Rows are points. To make a cloud, some directions were put in groups of two or more. Within a group, all points are equally far from the middle, so they leave a hole (a ring in 2 directions, a hollow ball in 3). The other directions are filled evenly. Then the cloud was stretched, turned, moved and blurred a little. How many holes are there, and how many directions does each take, smallest first?

Cloud:
[[-3.0 -1.5  4.0]
 [-4.8 -1.4  2.9]
 [ 3.5  2.8  4.6]
 [-5.2 -0.4  1.5]
 [ 1.8  1.3 -3.9]
 [ 1.6  7.3  2.9]
 [-7.0  0.0  0.3]
 [ 0.9 -1.0 -1.8]
 [ 2.3  3.3 -0.3]
 [ 5.7  3.0 -2.9]
 [-2.1 -2.6  0.2]
 [ 5.0  0.9 -0.3]
 [-5.9  0.9  0.6]
 [-0.6  2.4 -0.8]
 [ 6.4 -1.0 -1.6]
 [-2.1 -4.9  0.8]
 [-2.4 -1.0  5.4]
 [-5.5  1.4  0.1]
 [-1.7 -1.3  0.8]
 [-5.3 -1.4 -0.3]
 [ 1.3 -4.3 -0.8]
 [ 2.7 -3.2 -2.5]]
Holes: 0

Cloud, 32 rows:
[[-1.8  3.4  2.4 -2.2]
 [ 2.0 -2.8  4.0 -1.2]
 [-2.5  1.3 -4.0  0.1]
 [ 0.3 -3.0 -0.1 -5.6]
 [-4.4  4.9  0.4  1.5]
 [-3.3 -2.6 -2.0 -2.9]
 [-5.3 -0.9  1.1  0.4]
 [-2.6 -0.6 -4.5  1.0]
 [-5.4  1.1 -1.4  5.1]
 [-2.9 -0.8 -4.5  1.0]
 [ 6.0  0.6  0.5 -2.0]
 [ 4.6 -3.4 -0.9 -1.5]
 [-2.8  0.2 -4.3  0.2]
 [ 4.2  1.8  4.9 -1.0]
 [ 4.6 -4.6  1.1 -4.8]
 [-4.1  0.6  2.8 -0.1]
 [-2.3  3.0 -0.4 -2.4]
 [ 5.1  2.3  0.5 -0.5]
 [-4.3 -1.5 -4.1  1.3]
 [ 2.8 -2.4  1.1 -6.3]
 [-3.1  4.4 -0.1  5.4]
 [-2.0 -4.3  0.2 -3.5]
 [-3.6  5.6 -0.5  3.8]
 [ 3.3  3.1 -0.8  0.9]
 [ 2.7  1.0  5.4 -1.5]
 [ 2.9 -4.6  2.4 -1.9]
 [ 1.3  4.0  1.3  4.0]
 [ 0.5 -3.1  0.1 -5.6]
 [-2.1  3.4  2.6 -1.7]
 [ 0.3 -5.0  1.4 -4.0]
 [ 3.4 -5.0  1.8 -2.5]
 [ 6.1 -0.1  2.4 -4.7]]
Holes: 2 (2, 2)

Cloud, 31 rows:
[[-4.5  0.1  5.5 -0.5]
 [-3.8  0.4  1.1 -6.4]
 [-5.3  2.8 -1.2 -0.5]
 [ 3.1 -1.0  2.0 -1.5]
 [-2.3 -4.4  3.3 -3.7]
 [-7.6 -0.1  0.6  0.0]
 [-2.9 -4.3 -1.8  2.4]
 [-4.7 -1.2 -0.9 -6.6]
 [-1.5 -3.4 -0.7  3.8]
 [-0.4 -4.9  0.9 -4.3]
 [-0.6 -0.5  0.7  4.4]
 [-1.3  1.4  2.1  4.2]
 [-2.4 -5.2  3.0  0.8]
 [-3.2 -4.0  4.2 -2.4]
 [-0.3 -3.6 -4.0 -3.4]
 [-7.7 -1.7 -1.3 -1.1]
 [ 0.2  1.0  3.6  3.5]
 [-7.9 -1.0 -0.8 -0.8]
 [-2.1 -3.4 -4.5  0.2]
 [-0.7 -2.6 -4.7 -0.9]
 [-4.5  3.0 -1.4  0.2]
 [-0.6  1.7  3.8  3.2]
 [-2.3  1.8  0.4  3.7]
 [-1.4 -5.2  3.2 -0.8]
 [-0.5  2.6  1.3 -4.3]
 [-7.4  0.5 -1.3 -1.5]
 [ 3.1 -1.3  1.6 -1.8]
 [-1.3  0.8 -3.0  1.6]
 [ 1.9 -2.1  3.2  2.2]
 [-7.1 -3.3 -1.9 -0.8]
 [ 0.9  1.7  4.7  0.0]]
Holes: 2 (2, 2)

Cloud (46 x 6):
[[ 1.9  1.4 -4.5 -1.4 -0.7  3.8]
 [-1.9  4.0 -3.5 -5.3  4.2 -0.2]
 [ 3.6  4.4 -0.9 -1.0  0.6  3.6]
 [-2.4  2.6 -2.8 -4.0  6.0  1.8]
 [ 1.0 -5.8 -1.5  5.8  2.9  0.5]
 [ 6.0 -4.3 -2.3  4.8  1.4  1.5]
 [-0.6 -3.7  1.9  2.7  1.8 -2.1]
 [ 2.7  3.0 -3.5 -2.0  3.1  4.9]
 [ 0.9 -6.5 -2.5 -2.1  3.8  3.2]
 [-1.0 -1.7 -2.4  3.4  0.1 -3.7]
 [-1.3  5.6 -0.5  3.5 -1.9  1.5]
 [ 2.6  0.8 -3.8 -3.5  1.4 -3.0]
 [-3.6  5.9 -1.1  0.8 -1.9  2.5]
 [-3.4 -2.7  0.8  1.2 -0.8  6.5]
 [ 2.1  3.2  0.9  0.2  5.4 -1.9]
 [ 1.9  2.7  1.6 -2.7  0.3  4.9]
 [-1.2 -3.6  1.1  3.1 -0.7 -2.7]
 [ 0.8  0.7 -3.8 -4.0 -0.8 -1.8]
 [-2.0  2.9 -2.2  2.9 -2.8 -1.9]
 [ 2.2 -2.9  0.7  5.5 -3.8  0.7]
 [ 2.3  5.2 -0.4 -3.2  1.3 -1.6]
 [-4.3 -1.6  2.5  0.8 -1.1 -0.3]
 [ 2.2 -2.6 -2.2  7.4 -1.0  1.9]
 [-4.7  5.8 -0.7 -1.8 -0.2  0.3]
 [-2.7 -5.0 -2.8 -1.9  1.6 -0.5]
 [ 3.4  1.4 -4.7 -3.2  4.6 -2.2]
 [ 4.9 -5.2 -2.2  4.9  3.6 -1.2]
 [-3.1  5.2 -0.9 -5.6 -0.2  1.9]
 [ 1.3  3.1  1.8  4.3  1.6  4.1]
 [ 0.2  3.3 -3.2 -5.5  5.7  0.2]
 [ 4.0 -5.7  0.1 -0.4  4.6  2.9]
 [ 2.0 -4.1 -1.5  4.3  2.1 -3.6]
 [-2.0  4.5 -2.3  1.8  0.2 -2.9]
 [ 0.4 -1.6 -1.6  6.5 -3.3  1.7]
 [-3.2  5.1 -3.0 -3.7 -1.2  0.6]
 [-0.8  0.2 -1.0 -2.8  3.8  6.8]
 [ 5.8 -0.7 -2.7  4.1  0.0  1.7]
 [-4.0 -2.7  1.7  1.8 -3.1 -0.2]
 [ 2.0  4.7 -1.4 -2.9 -0.3  3.4]
 [ 2.5 -3.1  2.3  4.7  2.8  3.9]
 [ 2.5  1.0 -6.0 -2.3  5.4  2.0]
 [-2.8  5.4 -1.8  2.0 -2.3  1.8]
 [ 2.5 -3.3  1.3 -2.8  4.9 -0.1]
 [ 1.5  1.3  3.0  4.0  1.0  4.4]
 [-4.2 -3.4  0.0 -3.5 -1.8  0.7]
 [-0.8 -6.2 -3.0  0.3  2.0  4.6]]
Holes: 3 (2, 2, 2)

Cloud (48 x 6):
[[ 0.4  3.4  1.4 -3.0  4.4 -3.0]
 [-2.5  4.0  5.8  2.3 -1.9  3.2]
 [-1.1  4.3 -0.2 -4.0  3.3  1.8]
 [-0.7  0.9 -4.3 -4.8  1.4  1.9]
 [-2.0  2.3  1.2  0.3 -3.3  0.0]
 [ 0.4  1.4  0.4 -3.5  4.6 -0.6]
 [ 0.4  6.4  3.6  3.9  2.8  5.0]
 [-3.2 -1.0  2.4 -0.5 -0.1  5.8]
 [-3.4 -3.2  7.3 -0.1 -0.9  1.6]
 [ 5.0  2.2 -5.2 -1.5 -1.9  3.8]
 [ 3.4  6.0  4.4  1.7  3.4 -1.1]
 [-2.0  0.7  0.4  0.0  3.5 -4.0]
 [ 0.2  1.0  0.2  2.3 -3.1  5.2]
 [-4.2 -0.4  0.3 -1.9 -2.4 -1.5]
 [ 1.2  0.6  2.8  5.0  4.1  2.3]
 [-1.7 -2.5  3.1 -4.4 -2.9  1.5]
 [ 1.4  3.7 -5.0 -0.4 -3.5  2.4]
 [-4.7  2.2 -4.3  0.8  0.3  2.1]
 [-0.3  0.4 -5.5 -4.1  2.1  1.1]
 [-2.8  2.1 -0.6 -4.9 -1.4  1.9]
 [ 4.2  7.0 -1.7 -2.2  2.3 -0.4]
 [-1.8  6.8  3.1  0.6  3.9  3.2]
 [-0.6 -3.7 -2.3 -4.0 -4.6  1.6]
 [-4.6  2.3 -4.3  0.9  0.8  2.2]
 [-4.2 -1.2 -4.1 -1.8  0.2  3.0]
 [ 1.9 -1.4 -8.3 -3.8  1.5 -0.3]
 [ 4.8  3.8 -6.7  1.1  0.9 -1.7]
 [-0.8  3.5  1.2 -4.7 -3.3  0.2]
 [-1.0 -0.6  5.5 -0.6  4.7 -1.0]
 [ 0.7 -0.6 -0.1  4.2 -3.2 -1.8]
 [-1.4 -0.4  2.3 -2.2 -0.5  5.6]
 [-1.1 -4.1 -2.4 -1.7  0.3 -4.1]
 [-5.1 -1.6  6.8 -1.4  0.1 -0.3]
 [-2.0 -3.7 -0.3  2.5 -4.0  3.4]
 [-3.3 -4.4  4.6  2.0  0.8 -0.9]
 [-3.4 -0.3  3.6 -2.0  0.4  5.5]
 [ 0.5 -1.3  1.9 -5.3 -3.5  3.6]
 [ 2.9 -0.2  1.7 -1.7 -5.3  2.3]
 [ 1.3  2.2  0.2 -4.7  3.7 -3.3]
 [-6.2 -2.0  2.1 -0.4 -1.2 -0.6]
 [-4.4  1.4  5.0  4.1 -0.6 -1.3]
 [-4.3  3.7  0.5  4.5 -0.1  4.1]
 [-1.9  0.5 -1.7 -6.5 -2.0  1.9]
 [-1.3 -2.8 -3.2 -5.2 -3.3 -4.1]
 [-1.4 -5.0 -1.1 -2.6 -3.2 -1.6]
 [-0.4 -1.4 -8.0 -5.9 -2.0  1.8]
 [ 0.2 -0.2 -4.2 -3.0  3.3 -3.1]
 [ 4.6  1.6 -3.4 -0.7  0.7  3.1]]
Holes: 2 (2, 2)
